Each point is reached from the start by the listed moves, each made 0, 1 or 2 times, or once backwards (-1), plus a little noise. Say if it took an odd or an even number of moves. Then give how often each move was made.

Moves:
(1): [ 0.24  0.03 -0.21 -0.11 -0.20  0.30]
(2): [ 0.04  0.22 -0.07 -0.45  0.02  0.09]
(3): [-0.05  0.26  0.14  0.13 -0.05  0.19]
Start: [-0.07  0.03  0.12  0.03  0.05 -0.16]
Points:
[-0.23 -0.04  0.12 -0.42  0.32 -0.56] -> odd (-1, 1, -1)
[ 0.44  0.31 -0.37 -0.64 -0.32  0.52] -> odd (2, 1, 0)
[-0.31 -0.01  0.33  0.14  0.25 -0.45] -> odd (-1, 0, 0)
[-0.35  0.75  0.54 -0.05  0.16  0.02] -> even (-1, 1, 2)
[ 0.06  0.20 -0.17 -1.00  0.15 -0.18] -> odd (0, 2, -1)

Moves:
(1): [ 0.13 -0.15 -0.28 -0.34 -0.15  0.03 -0.06 -0.01]
(2): [ 0.58 -0.02  0.17  0.77  0.03  0.28  0.20 -0.18]
(3): [-0.04 -0.17  0.39  0.06  0.14  0.34  0.18  0.24]
(4): [-0.03 -0.06  0.20  0.07  0.09  0.03  0.27 -0.13]
(5): [-0.05 -0.14 -0.30  0.20  0.37 -0.16  0.21 -0.08]
(6): [ 0.11 -0.09  0.22 -0.02  0.00  0.29 -0.19 -0.11]
Start: [-0.03  0.08 -0.02 -0.39  0.04 -0.03 -0.09  0.05]
Points:
[ 0.07 -0.24 -1.14 -0.87  0.09 -0.45  0.19  0.06] -> even (2, 0, 0, 0, 1, -1)
[ 0.00  0.36  0.10 -0.60 -0.36 -0.16 -0.22 -0.24] -> odd (0, 0, -1, 1, -1, 0)
[ 0.00 -0.56 -0.29 -0.65  0.41 -0.01  0.94  0.04] -> odd (2, 0, 1, 2, 1, -1)

Moves:
(1): [-0.20  0.22 -0.12 -0.17 -0.25 -0.17  0.19 -0.14  0.11  0.01  0.06  0.01]
(2): [-0.18  0.19  0.10  0.05 -0.07  0.09  0.27 -0.11 -0.39 -0.02 -0.16  0.12]
(3): [ 0.16 -0.05 -0.04  0.12  0.07 -0.03  0.05  0.06 -0.19  0.07  0.21  0.00]
(4): [ 0.07 -0.01  0.03  0.01 -0.09 -0.04 -0.01  0.17 -0.14 -0.17 -0.05 -0.13]
(5): [-0.01  0.16  0.20  0.09 -0.03  0.18 -0.08  0.02 -0.26 -0.01  0.27 -0.17]
(6): [ 0.17  0.06 -0.10 -0.08 -0.11  0.06 -0.04 -0.06  0.23  0.08 -0.23 -0.04]
(7): [ 0.14 -0.10  0.09  0.01  0.12  0.24  0.17  0.49 -0.25  0.01  0.25  0.02]
(8): [ 0.26  0.16  0.06 -0.26  0.05 -0.16 -0.39 -0.06  0.26  0.01 -0.09  0.24]
(9): [-0.12  0.14  0.08  0.21 -0.29  0.05  0.14 -0.02 -0.04 -0.20  0.00  0.07]
Start: [-0.02  0.14 -0.02  0.10 -0.07  0.10  0.21  0.04  0.06  0.01 -0.23 -0.28]
Points:
[ 1.16 -0.45 -0.53 -0.16  0.31  0.04  0.07  0.82  0.42  0.41 -0.16 -0.48] -> odd (0, -1, 2, 1, -1, 2, 1, 0, -1)
[-0.09  0.70  0.33  0.69 -0.81  0.64  1.21  0.42 -1.18 -0.42 -0.35 -0.03] -> even (0, 2, 1, 1, 0, 1, 1, 0, 2)
[ 0.26  0.09  0.17  0.91 -0.25  0.33  0.41  0.25 -0.51 -0.25  0.14 -0.15] -> odd (-1, 0, 2, 0, 0, 0, 0, 0, 2)
[-0.15  0.23  0.28  0.78 -0.44  0.20  0.22  0.27 -0.32 -0.40  0.64 -0.38] -> even (0, -1, 1, 0, 1, -1, 0, 0, 2)
[ 0.22  0.72  0.69  0.20 -0.10  0.07 -0.91 -0.34 -0.06 -0.27  0.06 -0.05] -> even (-1, 0, 0, 0, 2, -1, -1, 2, 1)

Moves:
(1): [-0.04 -0.36 -0.30 -0.13  0.01 -0.04 -0.16  0.13  0.11  0.02  0.06 -0.12
 -0.10  0.12 -0.09]
(2): [ 0.32 -0.23  0.30 -0.01 -0.01  0.07  0.23 -0.15  0.11  0.00  0.19 -0.05
  0.08  0.15 -0.31]
(3): [ 0.16  0.11 -0.11 -0.09 -0.11  0.09 -0.11  0.00  0.09 -0.17 -0.10  0.09
  0.01  0.11  0.07]
(4): [ 0.32 -0.07  0.06  0.01  0.36  0.29  0.09 -0.16 -0.17  0.18  0.07  0.05
  0.28  0.04  0.38]
(5): [ 0.08  0.01  0.13 -0.08 -0.14  0.01  0.15  0.08  0.03  0.03  0.01 -0.10
 -0.05  0.00  0.16]
(6): [ 0.12  0.10 -0.13 -0.14  0.29 -0.16 -0.16  0.09 -0.08 -0.41 -0.05 -0.28
 -0.15  0.18 -0.01]
(7): [ 0.02 -0.22 -0.05 -0.19  0.00  0.20  0.06  0.05  0.51  0.18 -0.26  0.17
 -0.15 -0.16  0.30]
(8): [-0.07 -0.08 -0.07  0.23  0.01 -0.07 -0.01 -0.13  0.09 -0.10  0.09  0.00
  0.07 -0.12  0.18]
(9): [ 0.25 -0.19  0.02 -0.15  0.20  0.35 -0.10 -0.19 -0.15  0.01 -0.20  0.07
 -0.13 -0.07 -0.22]
(10): [ 0.06 -0.06 -0.06  0.25  0.08 -0.01 -0.35  0.08 -0.04  0.33  0.09 -0.26
  0.19  0.13 -0.03]
(11): [-0.10  0.03  0.01 -0.10 -0.01 -0.12 -0.13 -0.17 -0.24 -0.11 -0.12 -0.06
  0.40 -0.05  0.24]
(12): [ 0.28 -0.16  0.08  0.04 -0.02 -0.19  0.03  0.19 -0.13 -0.10 -0.05 -0.05
 -0.19 -0.03  0.21]
Start: [-0.21 -0.03 -0.01 -0.03 -0.33 -0.13  0.06 -0.03  0.04 -0.02  0.08 -0.08
  0.06  0.04  0.20]
Points:
[-0.11  0.04 -0.39  0.26 -0.02 -0.03 -0.25 -0.11  0.82  0.01  0.26 -0.42
  0.64  0.23  1.44] -> even (0, 0, 1, 1, 1, 1, 1, 2, -1, 1, 0, -1)
[ 0.59 -1.17  0.15  0.10 -0.20  0.89  0.61 -0.21  1.13  0.76 -0.29  0.56
 -0.42 -0.69  1.49] -> even (0, 0, 0, 1, 1, -1, 2, 2, 1, 0, -1, 1)
[ 0.89 -0.71  0.81 -0.01 -0.56  0.04  0.58 -0.79 -0.23  0.03  0.30 -0.04
  1.30  0.06  1.07] -> even (0, 2, 1, 1, 1, -1, 0, 1, 0, 0, 2, 1)
